Each row of a before or after table is a point. The points were changed in one or more steps. Then noise was added and the rows were shuffled. The steps act on columns, c1 being the first. Write out the steps. A step turns or swaps two columns, mirrors them in a line or flattens them onto one, adds a multiple of one to another, or multiplies or shifts one. Angles are multiples of 10 degrees, from the lower column toward the higher: turns from -170 to 170, lines from 10 to 170 but not 90. Use the fewest steps. Two steps may share a column if one is a turn and the other turns, adds or multiplies; they go together, in the order done. Otherwise the lowest column goes first.
(in the rows, 128 means zero)

Before:
[[136 126 153]
 [133  79 120]
 [ 99 123  68]
 [ 83 193 154]
 [113 165 228]
 [151 108 128]
 [169 138 133]
 [143 109 152]
 [135 129 113]
 [167 142  94]
 [130 154 138]]
After, 11 rows:
[[188 104 121]
 [135 154 144]
 [ 92 165 237]
 [151 125 115]
 [146  79 103]
 [ 16 193 175]
 [228 144 103]
 [231 139 134]
 [ 54 119  68]
 [166 108 147]
 [148 128 154]]
Steps: multiply c1 by 2.5; add 0.3 times c2 to c3

Before (14 x 6):
[[172 159 139 125  63 132]
 [171  90  88 115 167  77]
 [133 143 205 133 148  71]
 [ 49 144 108 147 169 152]
 [ 45  65  87 166 181  78]
 [124  89 122 196  67  96]
 [123 165  80 148 171 121]
 [ 97 188 169 103 116  42]
 [160 120 131 114 160 146]
 [104  97 109 134  91 115]
 [ 48 166 115 171 157 153]
 [153 116 122 175  68 152]
 [ 51  96  81  89 103  57]
 [164 181 204 156 108 125]]
After (14 x 6):
[[111 109 127 172  63 148]
 [  8 166 109 173 159 154]
 [ 79  89 126 203  62  97]
 [ 58 192 170 105 112  41]
 [126 180 207 157 104 121]
 [ 90 167  83 149 171 121]
 [123 119 133 116 157 148]
 [  4 146 105 151 166 156]
 [  2  67  88 166 179  78]
 [ 94 144 202 129 151  73]
 [ 15  94  86  87 110  55]
 [134 156 141 128  62 132]
 [ 64 101 104 133  95 119]
 [133  90  93 115 163  78]]
Steps: shift c1 by -40

Before (14 x 9):
[[154 155 109  49 168 201 171 101 170]
 [101 183 108 197  90 111 153 116 151]
 [113  93  63  86 139 103 167 127  83]
 [123 113 116 170 141 200 204 192 189]
 [ 67 120  78 148 138 139 111 158 130]
 [ 72  92 174 200 144 174 136 136   7]
 [132 182 114 153 182  66 167 110 107]
 [178 107 161 117 217 115 114 165 124]
 [ 97 105  94 163 154 106 140  82 186]
 [173 180 145  69 144 132 242 111 170]
 [102 109 119 117 150  82 120 140  98]
 [172 117 147 145 136 130  91 127  93]
 [120 124 118 128 151  50  34 139 145]
 [126  82  75 160 164 185 125 143 135]]
After (14 x 9):
[[118 162  82  72 139 163 111 126  84]
 [122 148 147 145 125 203 200 191 190]
 [177 201 137 137  73 111 119 164 122]
 [130 123 138 132  53 164  66 109 105]
 [122 149 121 122 114  32  52 136 145]
 [ 67 138 115 118 129 111 140 161 130]
 [171 143 145 147 126  92 127 127  91]
 [179  99 107 105  83 241 133 113 168]
 [ 98 159 131 132 127 137 103  84 186]
 [ 69 164 180 191 134 134 179 137   6]
 [125 190 122 124 128 125 183 143 136]
 [101 155 120 120 125 119  81 144 106]
 [157 131  78  72  78 172 204 105 169]
 [102  59 151 162 122 152 110 111 149]]
Steps: turn c2 and c5 by -140 degrees; flatten c3 and c4 onto the line at 50 degrees; swap c6 and c7

Before, 13 rows:
[[157 106 131 119 132 123 137 141 116 144 116 141]
 [152 139 117 153 138 138 137 128 132 137 120 119]
 [135 117 148 136 107 135 138 138 132 126 117 130]
 [147 117 111 138 115 109 129 132 136 129 114 144]
 [148 118 138 141 110 109 135 151 115 122 130 110]
 [141 132 141 116 113 139 127  93 121 118 147  76]
 [145 160 138 117 122 141 124 112 115 100 148 100]
 [133 119 129 122 131 111 156 137 128 126 113 124]
 [134  98 122 125 134 131 121 153 143 124 121 123]
 [141 154 161 121 117 118 134 109 129 127 168  96]
 [123 121 131 131 127 142 129 108 110 113 158 107]
 [138 127 134 144 141 114 117 128 122 133 102 131]
 [128 160 112 126 128 135 121 121 113 154 120 115]]
After, 13 rows:
[[157 139 106 143 139 139 137 128 134 137 105 128]
 [123 120 136 131 129 140 130 108  99 114 217 128]
 [137 134 154 113 112 140 127  94 117 122 185 127]
 [143 159 148 116 123 144 125 110 109 103 186 130]
 [130 159  96 127 129 134 122 122 102 153 103 129]
 [151 116  94 131 114 109 128 132 141 126  84 128]
 [151 106 133 108 132 126 137 139 107 141  92 127]
 [136 117 170 131 106 136 139 136 135 129  96 129]
 [129 120 130 106 131 111 157 136 127 126  82 130]
 [145 127 138 146 141 114 118 128 120 132  48 128]
 [137 152 195 114 117 117 134 111 131 128 250 128]
 [134  99 117 122 133 131 120 156 153 124 109 129]
 [152 116 146 128 110 110 133 151 108 122 135 127]]
Steps: add -0.5 times c7 to c4; turn c1 and c4 by -20 degrees; multiply c3 by 2; multiply c9 by 1.6; multiply c11 by 3; multiply c12 by 0

Before, 13 rows:
[[134  79 170 170 174 113 123 150  82 185 127 130 145 204 205 143 158 111
  183 136]
 [ 94 162  86 106 151  75 128 222 159  96 125  58 174  93  67 130 111 136
  101  48]
 [167 177  92 125 135 152  52 171 141 120 155 103 185  96 132 161  84  67
   86 108]
 [142 109  96 158 200 135 187 100  77 182 112 195 162 165 165 109 166 152
  159 160]
 [179 117 156 150 135 152 106  70 127 170 145 144 120 179 157 127 183 175
  161 109]
 [170 125 188 162 118  63 180 100  70 179 130 190 173 185 176 126 181 138
  120 141]
 [189 126 186 154 140 130 152 127  93 171  82 183  83 187 181  91 102 152
  160 165]
 [ 64 157  79 101 159  95 109 192 185  63  74  84 180 128 115 216 120 145
   33  96]
 [124 176 117  33 190 109 107 190 173  70  97 119 206 140  99 172 128  90
  111  57]
 [115 117  98  86  97 118  60 108  98 108 130 142  96 123 158 100 120  63
  120  96]
 [175  88 178 145 155 102 112 111 100 134 105 153 171 126 192  84 186 162
  172 195]
 [186  44 136  95 135 108 197 137 111 197  99 133 184 155 154 177 149 164
  151 154]
 [118  99 140 149 199  92 177 180 161  81  59 129 175  74  72 220 146 113
   90  54]]
After (13 x 20):
[[120 134  95  86  97 135  59 106  98 107 138 141  97 118 156 101 121  61
  121  96]
 [134 121  95 160 200 134 186  99  76 184 151 194 161 164 165 109 166 151
  159 159]
 [192 129 136 105 135 156 197 138 110 199 218 129 183 145 156 178 148 163
  152 154]
 [174 148 156 160 136 122 108  70 126 170 132 145 121 182 158 126 184 174
  159 109]
 [128 144 169 171 173 170 121 150  81 187 174 128 145 192 207 142 158 109
  185 136]
 [165 138  92 130 136  94  53 170 140 120  71 105 184 107 131 160  83  68
   86 107]
 [141  82 116  35 192 149 106 188 171  70  92 119 207 133  98 173 129  90
  110  58]
 [183  87 187 163 141 145 151 129  94 171 146 184  85 183 182  92 101 152
  162 166]
 [172 122 178 154 153 150 109 110 100 133 176 152 170 119 190  82 187 163
  170 197]
 [ 99 115  85 101 151 165 127 221 159  94  96  59 176  78  68 131 110 135
  104  49]
 [113  75 139 146 198 143 175 180 160  83 177 129 176  64  72 219 147 114
   92  52]
 [162 130 188 169 121 210 182 100  70 180 129 189 174 159 175 124 179 139
  121 138]
 [ 72  67  76  90 160 159 111 193 185  64 122  84 178 119 114 216 119 147
   33  94]]
Steps: turn c1 and c4 by 10 degrees; turn c2 and c11 by -110 degrees; mirror c6 and c14 in the line at 80 degrees

Before:
[[ 88 130 126 124 162 103  87 127 148 152 123 170  72  89   7 180 133 159
  180  56  97 116 136 115 165  99 178 105 116  76 161  97]
 [180 133 134 133 109  90 148 131 150 145 120 201 199  52 144 122 180 134
  121 153 137 171 134 134 198 172 116 136 216 107 115 129]
 [168 128 171 103 137 189 138  74 145  72  50 169 165 116  90 175 165 152
  101 147 125 120  95 162  97 110 112 103  79 110 139 148]
 [ 80 127 165 112 131  57 120 217 142  67 110 109 153 130 137 104 140 135
  145 105  72 140  84 128 193 144  83 189 115  71 150 104]
 [ 94 113  64 123 131  43 127 179  95 180 102  43 170 145 106 127 109 145
  141  72 128 128 147  95 125 134  95 108  97 126 196 188]
 [101 126 109 180 136 119  79  85 159  94 118 119 103 175  86 116 193 170
  176 104 121 122 109 158 168 145 150 167 124 151 136  61]
 [168 172 157 172  95  90  88 176  88 186 188 134 173 128 104 167 115 119
  163 123  84 105 118 150 101 162 139  76 153 110 107  76]
 [192  74  82 216 160 121 122 107 122 131 118  51 205 186 207  99 145  44
   43 107 152 111 123 104 115 172 130 109 106  89 196 136]
 [115 155 134 183 101 104 160  73 118  96 131 165 192 114  74 112 128 143
   98 143 132 147  99 129 139 177 150 188 159 115 108 134]]
After:
[[ 93 111  42 120 133  45 128 179  96 179 104  64 169 150 104 127 111 146
  126  35 125 129 146  98 115 135  96 109 107 128 194 228]
 [192  73  49 215 158 123 121 104 125 132 122  82 208 187 208  99 146  40
   81  93 153 111  52 105 120 175 129 108 113  90 193 175]
 [114 157 165 182 102 102 160  74 123  97 130 135 199 116  77 111 126 144
  122 151 131 147  96 129 152 178 150 185 152 113 107 173]
 [181 133 200 136 110  91 147 134 151 146 122 135 199  51 143 123 177 133
   94 164 137 168 152 135 185 173 116 139 191 109 116 170]
 [101 126 117 183 135 123  82  87 158  96 115 105 101 176  87 118 195 168
  154  93 120 119 169 160 172 144 146 169 128 150 132 100]
 [168 174 137 175  94  93  88 179  87 189 185 155 175 131 101 166 114 119
  170 118  84 105 143 148 111 159 142  76 146 110 104 118]
 [ 80 126 108 111 133  53 117 219 142  67 109 165 153 128 134 105 140 134
  146  88  69 142 139 130 203 143  84 189 119  71 151 145]
 [169 132 168 102 139 186 141  74 146  71  51 171 160 114  91 173 166 154
  146 161 121 116  76 158 118 111 110 100  92 113 139 189]
 [ 88 130 169 121 166 106  86 125 149 153 122 127  73  90  10 180 134 165
  142  11  99 114 182 121 153  96 178 105 120  73 161 133]]
Steps: swap c3 and c12; turn c23 and c25 by -30 degrees; turn c19 and c23 by 50 degrees; multiply c20 by 1.6; multiply c29 by 0.7; shift c32 by 40

Before, 10 rows:
[[187 141 149 144 215 133 120  80 149 150 110 154 149 115 142 107 159 145
  130 144  78 100 128 127  62 101 127 128 106 175  95 167 179  90  82 206
  198 107  96  89 101 200 155 180 165 113 112  76 101 147 114  45  99  76
  150 168  84 202 199 138  97 186  33  89]
 [100 192 203 128 118 145  92 119 182 158 111  60 199  75 147  63 170 126
  113 157 131 107 144 130 152 179 164 114 152  53 194  82 133  75 183 213
  149 106 130 144 100 172 151 134  71 186  96 175 145 126 158 161  73 153
  133 152 113 120 202 169  90 177 159 103]
 [164 142 123  93 213 166 152 164 188 175 141 108  86 106 117 187  88 119
   93 116  80  99 105  85 151 110  88 206  68  45 102 110 101 189  75 176
  162 163  62 102 169 199 204 147  88 138 152 165 204  87 131 153 169 148
  179 171 180 112 186 161  71  98 119 133]
 [104  76 186 132 165 164 145  83 128 126  87  68 122  83 113 144 164 153
  146 164 122 108 134  95  69 113 199 195  41 167 159 104  58 127  82 180
   95 169 132 128 129  78 174  77 110 172 152 146  84  79 100  83  80 158
   48 120 157 137 159 129 131 107 142 122]
 [127 153 145 112  87 147 183 181 105 101 153 122 158 183 220 146 175  81
  102 101  59 182  45 167 128 135 115 206  39  56 147  97  49 125 146  95
  173 208 141 188 125 153 120 144 182 118  90  61  86  53 166  87 122 178
  164 202  84  97 116  78 162 109 159 186]
 [ 68 161  67 159 205 107 106 171  79 192  49 154 129 121 117 128  86 101
   63  76 105 158 148  42 148 147 117 176 114  39 199 208 109 147 179 107
   90 109  51 102 144 103 134 130  73 147 154 163 180 140 159 105 166 193
   81 143  59 156 117  86 159  79 132 193]
 [ 94 126 192 180  95 144 108 103  92 177  64 123 133  79 177  72 158 138
   69 156 134  46 108 126 176  81 142  97 175  78 143 176  86  92 164 123
  143 138  51 172 173 186 150  86  47 142  65  62 155 153 118 134 192 182
  148  99  72 127 185 100 180  56 150 115]
 [ 70 189 124 187 183  71 128 137  83 158 120  69 125 189 189 154 166 176
  121 180  34 153 165 160 147  96 123 139 175 133 175 141 126  81  69 107
  164 170 147 149 167 150 119 150 101 102  65 155 204 118 115 162  93 127
   78 205  88 102 189 173 143 117  98 157]
 [127  74 183 102 116  28 109 151  99  88 110  95 181 133 112  68  94 210
   64 169  95 133 102 122  76  79 209 150  96 138 124  79 152 171 176 147
  112 170  76 167  36 104 106 138 150  98 189  82 114 118 137 142 174 154
   79 143 121 129 179 101 184 194  91 163]
 [177 129 166 201 135  93  85 107  71  83 174 183 103 110 176 110  94 103
  137 117 159 149 112 118 121 142 129 121  68 166 134 187 139  92 167 157
  182 111 139  98 106 188 130 132 127 183  81  98 125 103  81 163  90 176
  186  79  65 209 101 147 142 166 120 168]]
After:
[[104  69 193 132 158 163 144  86 131 151  88  64 124  85 119 140 165 158
  148 126 132 103 135  94  71 113 196 206  43 155 157 103  63 129  78 180
   93 169 129 127 132  79 175  78 107 171 121 138  79  83 105 112 164 159
   50 122 162 144 159 128 135 105 144 120]
 [186 142 149 146 215 131 121  82 147 118 102 150 152 114 149 103 160 143
  126 139 165  95 124 127  58 102 123 140 101 177  91 175 180  83  85 205
  197 107  98  89 105 198 152 177 164 110 141  91  99 144 110  95 166  77
  154 167  84 211 199 137  98 190  36  85]
 [132  77 178 103 114  27 114 154  99 149 109  96 181 134 112  72  89 204
   62 153 115 131 102 121  73  83 208 168  93 134 120  80 151 174 182 147
  113 167  78 163  38 106 108 140 147 101 151  63 118 118 135 136  59 152
   77 135 121 155 181 101 184 197  91 171]
 [ 65 162  70 163 209 111 108 170  75  36  47 157 128 122 124 130  84 101
   63  56 143 156 147  40 152 145 118 143 110  16 198 214 106 145 179 100
   90 109  49 108 143  98 136 127  75 145 124 151 181 145 155 119 136 196
   79 145  62 161 117  87 156  78 129 191]
 [128 151 143 113  90 145 184 182 105 154 151 121 158 180 214 143 170  78
  106  66  66 182  42 163 127 136 114 179  44  69 145  94  50 118 147  98
  174 207 141 190 123 154 124 144 184 117 144  83  93  50 166 109 112 184
  162 206  87 172 120  81 167 107 160 188]
 [166 144 123  93 210 171 152 164 188  56 143 110  90 101 109 190  89 119
   96  81  94  99 103  84 152 110  90 191  68  25 104 108  98 189  76 180
  162 159  63 105 167 199 206 151  86 133 120 155 197  90 133 136 121 146
  179 174 180 169 182 160  72  98 115 131]
 [ 95 122 191 177  98 144 109 107  92  39  65 117 134  82 180  72 157 136
   68 164 127  48 106 125 176  85 143 121 177  74 144 172  83  90 160 122
  141 138  54 175 177 192 148  92  51 134 144  88 153 154 117 127 105 186
  145 100  73 123 188 105 184  57 155 113]
 [177 129 162 195 132  92  86 105  69 201 168 177 105 113 178 109  91  98
  137 123 216 151 107 122 119 139 127 116  70 162 133 188 139  93 165 157
  183 104 138  97 107 193 127 135 127 183 129 123 118 104  81 143 131 177
  184  87  63 141 105 146 143 165 120 167]
 [101 192 206 124 120 142  94 116 184 119 108  61 198  73 143  63 173 127
  112 157 122 107 144 130 148 180 161 129 150  54 195  80 130  80 181 211
  152 103 134 142 100 174 154 132  72 184 110 182 147 123 155 141 196 155
  131 152 111 116 201 169  91 178 161 106]
 [ 63 190 126 190 180  72 131 140  91 111 127  68 125 190 186 156 172 171
  124 164  64 153 171 164 150  98 123 161 174 140 176 137 127  82  73 109
  168 167 146 151 170 152 124 149 107 101 106 175 205 126 115 145 171 123
   79 198  89 195 192 176 140 120  92 160]]
Steps: multiply c10 by 1.3; turn c10 and c53 by 150 degrees; turn c20 and c28 by 30 degrees; turn c21 and c58 by -60 degrees; add 0.3 times c24 to c30; flatten c47 and c48 onto the line at 110 degrees; multiply c52 by 0.4
